Rows are points. Each copy is the shape, with its points in the same order, stretched, turned, moved and blurred by noise. Say if it was mirrored as well.
In the rows, 128 means zero.

Shape (5 x 2):
[[195 182]
 [153  97]
 [ 92 116]
 [ 97  98]
 [113 135]]
Copy 1 (5 x 2):
[[249 159]
 [128  90]
 [ 71 108]
 [ 63  93]
 [113 124]]
Copy 1 is: only turned
Copy 2 (5 x 2):
[[109 187]
 [114 112]
 [167 113]
 [160  99]
 [157 129]]
Copy 2 is: mirrored
Copy 3 (5 x 2):
[[ 31 120]
 [138 175]
 [126 121]
 [153 125]
 [111 109]]
Copy 3 is: only turned

Shape (10 x 4):
[[ 96 149 141  55]
 [ 90 145 109  74]
 [118 115 137 126]
 [ 97  79 135 133]
 [ 96 131 154 114]
 [180 138 155  68]
 [104 129  23 126]
 [ 98 142 146 151]
 [124  66 118 147]
 [100 105 173 147]]
Copy 1 (10 x 4):
[[185 190  94  72]
 [193 187  77 107]
 [123 162 119 130]
 [113 204 134 165]
 [122 182 110 101]
 [156  92 161  58]
 [211 154  27 203]
 [103 157  86 119]
 [110 173 143 186]
 [ 73 183 133 120]]
Copy 1 is: mirrored
Copy 2 (10 x 4):
[[ 75  38 126 147]
 [ 93  29  94 152]
 [142  98 133 141]
 [168  87 139 171]
 [133  86 147 130]
 [ 81 130 162 157]
 [148  60  18 159]
 [152 116 138 112]
 [185 118 135 179]
 [164 108 179 123]]
Copy 2 is: mirrored
Copy 3 (10 x 4):
[[ 77 218 162 119]
 [ 95 183 170 136]
 [133 130 139  92]
 [159 113 163  67]
 [ 96 162 150  86]
 [125 193 102 122]
 [169  82 174 188]
 [ 95 129 136  93]
 [194  81 149  77]
 [118 129 140  50]]
Copy 3 is: mirrored
Copy 4 (10 x 4):
[[ 92  55 141 132]
 [ 96  97 154 117]
 [128 126 107 121]
 [ 96 133  70 103]
 [107  98 114 153]
 [174  43 137 115]
 [129 195 168  73]
 [116 132 113 175]
 [137 166  76  92]
 [107 120  64 158]]
Copy 4 is: only turned

Shape (14 x 8):
[[120 133 120 131 120 104 162 147]
 [161 100 152 125 135 103  82 162]
 [140 182 152 148 115 101 120 185]
 [ 68 156 156  84 195  48  68 107]
 [107 128  63 136  89 133  89  98]
 [135 118 140 175 209 153 141 186]
 [114 182  88 181 111 125  84 199]
 [161 149 121  77 208 134  81 162]
 [170 123 141 178 135 134 166  77]
 [170 101 139  94 115 159 147 187]
 [ 88 143 121 163 109 116 138 110]
 [169 124  78 181 116 131 181 119]
 [126  90  70 191  90  73 140  85]
 [146 196 140  89  95 149  85  81]]
Copy 1 (14 x 8):
[[156 126  94 134 148 104 122 132]
 [142 152 142 115  64 129 148 114]
 [171 161 132 149 148 125  99  89]
 [178 125 113  72 174 231 167 123]
 [141 143 132 176 136 116 203 179]
 [ 92 249 108 123  88 129  84 157]
 [188 238 130 184 132  97 158 122]
 [151 175 184  88  98 161 107 167]
 [ 84 137  91 183  93 134 101 168]
 [100 133 166 106 110  77  79 118]
 [107 143  89 167 166 131 148 131]
 [144 158  89 188  97  79 119 194]
 [178 129  49 175  89 100 200 187]
 [107  90 195 187 172 172 133 120]]
Copy 1 is: only turned
Copy 2 (14 x 8):
[[140  93 120 130 147 158 140 135]
 [131 116 138 170 110 108 156 194]
 [149 113 109 144 113 170 190 174]
 [ 34 123 196 193 105 178 122 130]
 [130 183 139 134 114 151  29 159]
 [ 67 103  59 121 124  93 193 145]
 [122 166  69 140  69 176 102 192]
 [ 92 117 171 152  56  85 167 118]
 [138  99 126  64 194 106 192 150]
 [181 105 124 156 126  89 171 142]
 [112 147 109 126 165 173 106 152]
 [162  86  96  57 155 127 139 143]
 [134 107 111  90 170 169  60 185]
 [166 181 208 133 121 135 149 134]]
Copy 2 is: mirrored

Shape (14 x 9):
[[160 120 106 146  95 168 134 216 166]
 [120 140 167  85 153 123 139 122 117]
 [107  93 144 140 164 155 129  68  86]
 [140 126  90 166  53 116 117 162 156]
 [ 52 132 127 103 211 117 111  91 112]
 [106  97 120 196 112 119 170 154  80]
 [111  87 142 115 167 116  91 110 107]
 [ 95 116 153 113 147 124 146  91 119]
 [141  80 127 167 138  81 151 145 104]
 [122 161 124  75 195 129 117  91 101]
 [132  94  57  98  93 142 146 146 118]
 [160  96  50 145 105 149 159 147 170]
 [106 116 128 128 173 111 143  84 137]
 [155 112 119 227 117 105 135 130  71]]
Copy 1 (14 x 9):
[[190 133 157 115 123 131  72 212 145]
 [105 115 175 148 129 162 153 126 116]
 [ 72 134 152  88 113 117 176 140 120]
 [174 170 114 100  88 117  61 152 150]
 [ 55  96 192 129 109 129 128  81 162]
 [146 142 117 112  75  60 136 153 135]
 [ 73 123 169 119 121 116 125 125  95]
 [ 90 108 147 123 100 158 163 112 123]
 [125 113 129 118 106  58 124 131 114]
 [ 77 122 191 155 167 158 143 111 149]
 [112 118 103 128 124 110  81 178 148]
 [148  97  95  76 144 100  76 184 168]
 [ 94  93 149  95 121 128 144 101 140]
 [163 176 127  95 115  39 137 149 122]]
Copy 1 is: mirrored
Copy 2 (14 x 9):
[[138 214 111 165 122 116  48 110 139]
 [154 121 114 134 133 111 168 169 138]
 [ 77 123 161 109 130 101 159 145 136]
 [122 145 131 133  80 156  47 115 125]
 [133 116 179 116 155 152 194 193 149]
 [ 68 135 135 132  71 119 118 174 176]
 [100 125 126 114 166 142 141 149 146]
 [119 116 148 135 114 128 182 172 124]
 [ 62 126 111 153 113 136 137 145 182]
 [153 102 167 124 168 107 158 142 154]
 [105 144 149 188 139 122  81 165 113]
 [ 86 179 166 205 127 120  84 106 131]
 [108 117 158 142 125 135 185 144 147]
 [ 55 112 144  92  82 108  80  91 204]]
Copy 2 is: mirrored
Copy 3 (14 x 9):
[[126 127  54  85 115  48  72  88 160]
 [134 119 126 157 166 182 106 169 137]
 [ 72  91 203 157 111 172 143 125 104]
 [114 189  89 116 105  41 145  83 104]
 [139  60 202 147 115 204 153 207 100]
 [ 65 120 133  79 185 141 144  56  54]
 [137  87 181 173 126 133 135 118 110]
 [103 110 172 151 145 167 118 158  97]
 [111 128 120 125 166 140 110  46  75]
 [160  98 138 162 103 205 144 223 156]
 [ 99 103  37 132  77  90 128 119 113]
 [108 116  45 104  36  72  79 100 116]
 [122 101 170 146 103 174 104 158  98]
 [ 88 170 153  91 165 142 160   7  81]]
Copy 3 is: mirrored

Shape (15 x 12):
[[103  93 107 160 148 117  86  86 107 163 103  88]
 [138 112 145 138 139 157  95 128  90  99 133 153]
 [145 123 121 111 107 107 155 110 106 117 103 107]
 [106 147 162 155 152 161 140 147 132  92 132  83]
 [106 163  88  88 115 178 142 130  76 126 108  79]
 [ 93  95  84 167  85 103 138 120 143 139 164  94]
 [ 62 163  86 154 165 117 108  78 152 149 164 127]
 [124  83 108  88 115 114 155  78 124 121 169 104]
 [152 126  91 134 187 105  82 132 145 160 158 147]
 [104 165 144  97 157 169 124 128 144 182 159 150]
 [116  92 168  77 135 140  84  72 146 102  88  81]
 [144 119 144 108 101 156 104  84  93 108 148 157]
 [ 63 160  75 157 155  89 115 154 160 111 143 116]
 [ 97 144 165 120 152 105 105 153  72 169 152  83]
 [ 68  73  91  78 185 170 162 115 137 156  96 135]]
Copy 1 (15 x 12):
[[179 169  66 180 159  90 132 176 145 146 131 155]
 [119 129 112 131  87  78 136 131 155 103 115 127]
 [142 159 120 160 110 127 130 167  82 110 118 152]
 [147 121 166 124 149  86 217 149  81 112 160  83]
 [193 136 127 208  76 141 244 156  65 115  92 109]
 [189 117 121 142 111 134 132 186 130 119 165  84]
 [176 175  76 108 185 154 154 149 139 130 154  81]
 [165 131  92 182 128 130  95 162 104  68 123  87]
 [ 92 127 108 148 168 136  89 150 196 131 144  96]
 [164 106 143 149 179 158 166 127 140 114  80  81]
 [156 104  31 186 187  80 110 131  65 107 130 126]
 [141 120  60 125  80 116 131 139 143  75  88 145]
 [144 165 140 129 165 139 146 133 124 148 195  59]
 [191 130 150 204 154 134 188 133 141  81 128 149]
 [175 171 167 243 193  93 102 128 103 150  75  42]]
Copy 1 is: mirrored
Copy 2 (15 x 12):
[[161 173 206 111 151 154  87 157 155 101 109 157]
 [ 65 143 128 132 153 155 121 157 113 159  96 112]
 [161 170 119 145 106 161 103 107 160 155  95 115]
 [ 96  82 140 120 157 153 123 100 120  93 188  63]
 [137  88 145 121 126 155 166 100 200 196 104  73]
 [206 109 125  32  97 145  86  99 155 107 126 164]
 [125 106 178  72 167  95 134  67 136 116 169 151]
 [172 160 114  76 135 122 100 126 193 178 158 159]
 [122 161 147 152 130 155 143 121 101 187 151 215]
 [102  72 141 165 133 104 201 139 141 149 176 128]
 [164 141 193 167 187 100  63 196 107 152 158 103]
 [ 91 124 113 128 160 122 121 147 140 164  89 127]
 [141 101 169  69 104 128 116  58  98 143 156 124]
 [ 67 123 170 183 107 167 111 118 172 111 159 141]
 [196 160 200  90 112 106 186 213 179 181 184  72]]
Copy 2 is: only turned
Copy 3 (15 x 12):
[[109 158  99 127 129 107  60 138 134  70 141 138]
 [ 87 128 134 110 169 123 129 122 135 119 163 105]
 [135 122 130 164 107 104 102 168 116 142 121  97]
 [111 166 179 100 199 132 103 120 179 132 104 150]
 [ 96 153 166 147 155  94 119 196  99 106 119 160]
 [127 191 110 174 121 101  83 116 162 143 149 161]
 [ 83 159 108 124  91 156 120 108 122  77 127 229]
 [ 69 148 134 189  68 105  93 147 142 143 127  96]
 [105 134  86  74 130  91 148 109 127 106 121 153]
 [107 178 158  69 132 129 194 108  85 117 114 177]
 [ 83  99 190 142 114 107  49 104 128 114 127  95]
 [ 72 118 135 167 123 137 130 120  94 122 166  91]
 [123 141 115  93 133 121 116 123 156 128 131 249]
 [ 99 192 117  63 158 128 105 167  69 151 119 171]
 [101 171 173  84  82  79 139 167 182  93 128 129]]
Copy 3 is: only turned
Copy 4 (15 x 12):
[[155 113  68  92 106 105 129  58  89  98 140 166]
 [148 140  80 130 126 146 120 154 129 122  89 161]
 [ 98 146 108 126 143 105 102 132 148  78 112 146]
 [135 191 129 125 174 158 149  85 144 137 115 119]
 [102 118  87 142 160 145 163  99 115  83  61  88]
 [ 94 119 133 143 103  58  39  83 105 136 145 132]
 [125  59 139 154  99  80 156  43 123 136 137 141]
 [ 96  97 103 181 136  82  49 165 161 111 162 117]
 [116  93  87  85  93 110 146 145 161 138 121 157]
 [172  80 137 113 100 157 180 155 151 135 123  50]
 [162 136  95 165 195 125 157 146  91 109 174 115]
 [150 118  98 170 105 102 105 183 144 109  98 118]
 [ 85  94 156 135 151  98 125  45  95 146 120 181]
 [203 106  95  51 124 117 133  96 142 124  83 100]
 [116  60  87 133 169 227 123 132  92  92 197 144]]
Copy 4 is: only turned

Shape (18 x 12):
[[164  91 157 100  59 100 147 172 140 180 107 162]
 [126 153  99 100 132 153 124 130  66 124 185 178]
 [ 86 105  90 145 154  97 158  80 175 129 127 125]
 [121 143 151 107 124 179 150 142 115 173 117 170]
 [157 141  89 129 115 164 126 167  97 176 147 123]
 [159 142 105  97 101 143 149 151  79 145 101 150]
 [152 201  98 148 134 120 131 130  87 134 177 173]
 [146 178  88 136 135 121  96 136  57 132 127 169]
 [106 141 115  95 146 129  96  90 162 109 131  89]
 [131 104 123 125 165 102 151 120 151  90 150  91]
 [119 111 146 100 163 141 170  70 134 155 112  83]
 [105 111 145 131 124 156 173 113 138 107  95 116]
 [146  91 144  86 137 136 158 181 139 178  75 171]
 [ 61 118 140 141 157  95 140 125 143 122 130  83]
 [163 146 103 165 137 157  76 118  79 122 164 162]
 [141 171  48 146 129 132 100 147 110  98 177 153]
 [129 111 128 125 175  99 133 124 174 114 128  93]
 [ 97  66 107 124 147  82 126 118 141 125 131 105]]
Copy 1 (18 x 12):
[[156  99  36 108  89  85  87  68 124 112 204 137]
 [ 91 130 167 173 123 126 153 180 182  85 113 100]
 [122 136 206 143 152 123 166  68 123 111 128 122]
 [144 137 115 147 119  75 169 143 128  92 112 114]
 [123 109 114 115 166 134 131 159 167 145 144 152]
 [162 111 110 174 125  94  95 149 156  98 117 140]
 [ 46 109 168 165 163 122 134 192 143 102 124 112]
 [108 127 160 188 167 125 120 218 150  69 140 153]
 [133 133 180 137 126 181 161 125 104  74  75 160]
 [ 97 164 181 125 115 166 105  86 123 146 105 149]
 [166 143 180 101 146 105 133  77 140  66  69 151]
 [185 149 178 139 106 107 117  89  94 126  83 109]
 [164 158  60 147 109  64 131  81 143 122 165 154]
 [138 135 216 105 114 115 139 120  94 130 149 195]
 [ 95 162 154 148 180 180 134 187 144  97 135  80]
 [ 58 125 165 187 152 186 141 184 143 150 124 114]
 [104 167 167 120 128 160 128  81 117 125 118 170]
 [141 157 180 120 120 141 128  72 145 108 173 157]]
Copy 1 is: only turned
Copy 2 (18 x 12):
[[107 190 177 161 120 187 132 144  81 129  70 173]
 [ 82  91 163  72 138  47 102 158  74  95  94  71]
 [168 162 163 121 148 110 156 115 173  97 231 111]
 [113  85 173 166 144 112  91 144 133  97  79 155]
 [104  84 175  77 133  69 125 144  92 157  89 168]
 [122  92 138 147 142  88 135 132  58 125  63 136]
 [ 57 102 161 118 106   7 118 157  90 105 123 101]
 [120  83 162 132 100  29 110 143  67 148 101  83]
 [161 112 116  82 166 149  84 134 142 123 186 108]
 [148 158 113  80 134 125 156  90 135 117 166 118]
 [175 143 116 137 203 117  89  79 154 103 158 164]
 [174 140 108 147 153 125 155 120 176  96 122 148]
 [146  93 187 197 114 184 129  96  87 125  81 160]
 [162 183 146 116 165 113 123 114 202 146 162  96]
 [135 104 163  64  71  47 111 154  97 141 120 119]
 [ 91  76 159  45  94  39 158 172  89 128 150  82]
 [158 140 133 109 128 153 132  88 144 135 184 129]
 [186 190 166  83 141 146 147 100 133 146 176  95]]
Copy 2 is: only turned

Shape (15 x 12):
[[157  86 106 115 138  62  87  86 185  82 152 150]
 [ 70 159 120 125  99  93 120 148 171 130  90 164]
 [143 116 146 168 177  73 177 136  77  83 151 170]
 [120 165  77 122 108 150 110  85  80 171 107  59]
 [144  90  75  60 141 178  96  85  93  91 142  66]
 [114 191 135  86 170 168  73 135 130 131 102 109]
 [159 159 152  78  75 134 103 178 122 133 100 144]
 [149 172 178 152 141 175 176  87  80  78 135  65]
 [125 138 130 148  73  77 139 146 123 140 184  77]
 [ 97 110 116 155 165 145 176 134 127 171 164  96]
 [154  77 181 136 151  90 100 180 128  81 122 119]
 [117 124 164  83  97 158 179 113 114 175  81  63]
 [140 149  75 164 114 132 120 152 180 157 136  72]
 [139 134 184 148 100 155  83  80 145  83 117 159]
 [140 102 188 126 127 105 177 115 123 154 135 114]]
Copy 1 (15 x 12):
[[155  36 164  30 118 185 188 164  81 114 163  59]
 [ 83 175 172 142 109  86 107 136 143  64 162  82]
 [228 105  85  40 154  63 150 147 175 189 156 106]
 [ 69 138  93 187 166 116 138  67 134 141  17  66]
 [149  70  98 125 166 208  98 130  62 190  40  83]
 [ 59 135  62 196 123 144 102 126  86 110 110 143]
 [ 70 165 160 169 144 152 117 166 119  94 130 183]
 [128 121  33 108 240 120 110  64 150 173 128 156]
 [124 105 149  47 155  78 131  70 104  84  66 121]
 [149 141 109  79 103 100 108  42 106 162  92  96]
 [240 114 144  94 123 150 138 125 106  80 127 140]
 [ 86 165 156 166 138 196  82  43 158 101  80 144]
 [ 90 114 181 129 103  86 131  46  72 125 101 104]
 [101 157  76 113 217 177 182 158 109  72 193 102]
 [141 132 125  66 137 169 135  78 152 107 122 135]]
Copy 1 is: mirrored
Copy 2 (15 x 12):
[[164 195  94 126 133 129  41 121  85 160 172 152]
 [113 114  80  89 122 190 131 149 115 108 194 177]
 [172 216 176 169  87 206  94 148 126  89  77 104]
 [ 50  62 170  55 189  92 135 102  72 126 136 179]
 [ 87 157 122  79 190  66  90 103  78 182  72  86]
 [127  75  99  30 182 135 114 131 135 164 144 133]
 [149 130  89  72 186 136 173  97  82 114 169 112]
 [124 106 178 166 187 161 143 145 104 136  68 150]
 [115 130 165 157 131 192 132 101  32 134 158 147]
 [106 102 152 171  80 164 123 117 124 122 108  97]
 [207 182  87 124 102 172  93  99  86 128  71 101]
 [ 85  43  96 144 186 118 137  93  78  85 118 133]
 [107 100 131 124 121 133 151  68 108 164 171 182]
 [182 123 108 104 164 122 130 187  81 150 153 159]
 [148 111 122 182 127 158 101 119  80  85 120 112]]
Copy 2 is: only turned
